Each row is a point. Each copy is the shape, with its points in the same order, turned, moved and blurred by noise. Some copies are also mirrored. Which?

Shape (8 x 3):
[[ 14  20  35]
 [  3  29  -3]
 [ 26 -52  25]
 [ 15   9 -10]
 [-10  -5   9]
 [ -1   1   2]
 [  0 -18 -41]
 [-33 -48  15]]
Copy 1 (8 x 3):
[[-22  35  -8]
 [-26  -3   7]
 [ 28  16 -60]
 [-18 -12 -14]
 [ 11   5  -2]
 [  0   0  -7]
 [ 12 -46 -14]
 [ 59   7  -9]]
Copy 1 is: only turned
Copy 2 (8 x 3):
[[  9  34 -16]
 [ 10  -3 -31]
 [  8  20  54]
 [ -5  -8  -9]
 [ 28   0   0]
 [ 19  -2  -2]
 [  6 -42  14]
 [ 57  -5  38]]
Copy 2 is: mirrored
Copy 3 (8 x 3):
[[-16  44  40]
 [ 11  18  28]
 [-32  39 -36]
 [ 18  15  16]
 [-19   1  16]
 [ -5   7  13]
 [ 19 -18 -24]
 [-54 -17 -16]]
Copy 3 is: mirrored

Shape (10 x 6):
[[ 10  -3  -9 -13 -15  -1]
 [ 17   0  37 -26  31  -2]
 [ -6 -55   1   0 -25  11]
 [-23   3  29  -5 -24   3]
 [  0  -6 -27  -4  52  -5]
 [  2   5 -28 -15 -28 -16]
 [  8   1 -24  17 -28  -4]
 [  8   3 -13 -26 -22  22]
 [ 17   4  -3 -27   6   9]
 [-60  -1   6 -26  -8  23]]
Copy 1 (10 x 6):
[[ -1 -29 -13 -10  17   5]
 [-41  -9  15  -9 -27  10]
 [-22 -28 -47  24  18  -5]
 [  3 -20  -2  32   1  11]
 [ -8  20 -17 -38  -7 -35]
 [ 18 -20 -19 -19  33  17]
 [  6 -16  -9  -7  51   3]
 [  5 -47 -10 -17   9  -4]
 [-10 -29  -2 -24  -2   0]
 [ 37 -19 -14  35 -30 -14]]
Copy 1 is: mirrored
Copy 2 (10 x 6):
[[ 13 -21  20   0  -2   9]
 [-25  25  18 -32 -22  -8]
 [ 14 -19  -9  26 -33 -29]
 [  4  21  29  30 -21  -6]
 [ -3   4 -23 -32  31  -6]
 [ 30 -15   9   9   0  21]
 [  5 -32  13  21  13   7]
 [ 36 -16  32  -3  -8 -14]
 [  9  -6  24 -26  -3  -4]
 [ 43  37  17  26  -6 -31]]
Copy 2 is: mirrored
Copy 3 (10 x 6):
[[ -2  11  15  16 -18  -5]
 [  9 -50   2  14  -7  -9]
 [-26  13  26 -10  18 -36]
 [-41  -5   8  22   5   5]
 [ 42  -1 -28 -21  -9   4]
 [  5  37  20  30 -13  -3]
 [ -8  38  31   4 -14   9]
 [-19  16   6  18 -33 -27]
 [  5  -4   1   9 -24 -15]
 [-40   6 -34  24  16 -12]]
Copy 3 is: mirrored

Shape (13 x 9):
[[-16 -16 -38  -3  33  27 -19 -23   9]
 [ 14   7  -7  -5 -17 -20  12   4 -11]
 [-11 -52  -1  24  12 -22   5  30 -44]
 [ -2  -4   5   9  22  35 -17 -25  -9]
 [ 17   4 -13  15 -21   2  24  10   9]
 [-39 -17  -7  -3  15  29  -9 -57   2]
 [  5 -43   4  31  -5 -23 -32  13  -6]
 [-21  -8   2   5  48  17  -9 -44  19]
 [ 30   9  -9  23  -6  -7  25  15 -15]
 [-13 -12   5 -26  35  16 -15 -16  14]
 [ 22  -8  -4  21   4 -29  23   7  17]
 [  2   4   3  20 -17   0  28  38   9]
 [-14  17  -9  22   5 -20   0  20 -10]]
Copy 1 (13 x 9):
[[  1 -11 -26   7  39 -25 -12 -20  22]
 [  8   4   8 -20 -17   9  26  -3  -3]
 [ -6 -12  16   8   0  54  26  -9  60]
 [ 23  19  -9   2  23 -12 -21  10  29]
 [ 12   2  28  -7 -12  11   5 -19 -16]
 [ 32 -24 -38  10  15 -28 -31   0  34]
 [ -8 -17  29  30  10  19  22  25  28]
 [  2   3 -32  17   6 -34 -41   0  34]
 [  2  18  35 -19 -13  12  12 -19   2]
 [ -1  11 -45  20  12  -4 -16   3  16]
 [-17   3  26   9 -32   4   8 -17   0]
 [ -1   2  28  -7 -11  39  -5 -16 -21]
 [-23 -11  17 -28  -3  20  -3   2  12]]
Copy 1 is: only turned
Copy 2 (13 x 9):
[[ 37  10  18 -11 -36   3 -20 -32  11]
 [-15  14 -10   9  12  17   3  12  -8]
 [-10  -4   2 -28  -1  48  11  17  57]
 [  3   4   5 -30 -35 -11 -31 -12   2]
 [-14  20  13   7  21  -9   4  14   2]
 [  8 -12   6 -18 -54 -11  -2 -47   0]
 [  6 -33 -13 -10  17  14 -17  12  47]
 [ 17   6  -3 -30 -29 -12 -22 -58   3]
 [-27  27  11  -1  21  13 -10  15   5]
 [ 36  14 -19 -28 -24  -5 -11 -28   2]
 [-13  18  -5   1  42   7  -5 -12  20]
 [-14  18  15 -20  37  -6  20  20   4]
 [ -4  -3  12 -22  22  29  -2  -1  -9]]
Copy 2 is: mirrored
Copy 3 (13 x 9):
[[ -3  17 -12  22 -15  42  51 -17 -28]
 [-19  19   3   8   3  -1 -14  20  10]
 [ -2   5  10 -20 -14  25  47  47  40]
 [ 24  -1 -14  16 -25  41  11  -4 -20]
 [ -6  28 -16   8  -7 -18   0  11  14]
 [ -3  -5  14   2 -49  36  27 -38 -30]
 [ -2 -22  -4 -19  16  17  36   9  36]
 [ 29   7  27  26 -25  39  26 -41 -24]
 [ -1  33 -15  20  -4   0  -9  29  26]
 [ 16   1  26  16 -10  22  34  -3 -38]
 [  6  27  15  22  12 -12  11   4  34]
 [ 12  37  -6 -14   2 -23   1  18  17]
 [ -1  48   2 -13  11  22   2   9  10]]
Copy 3 is: only turned
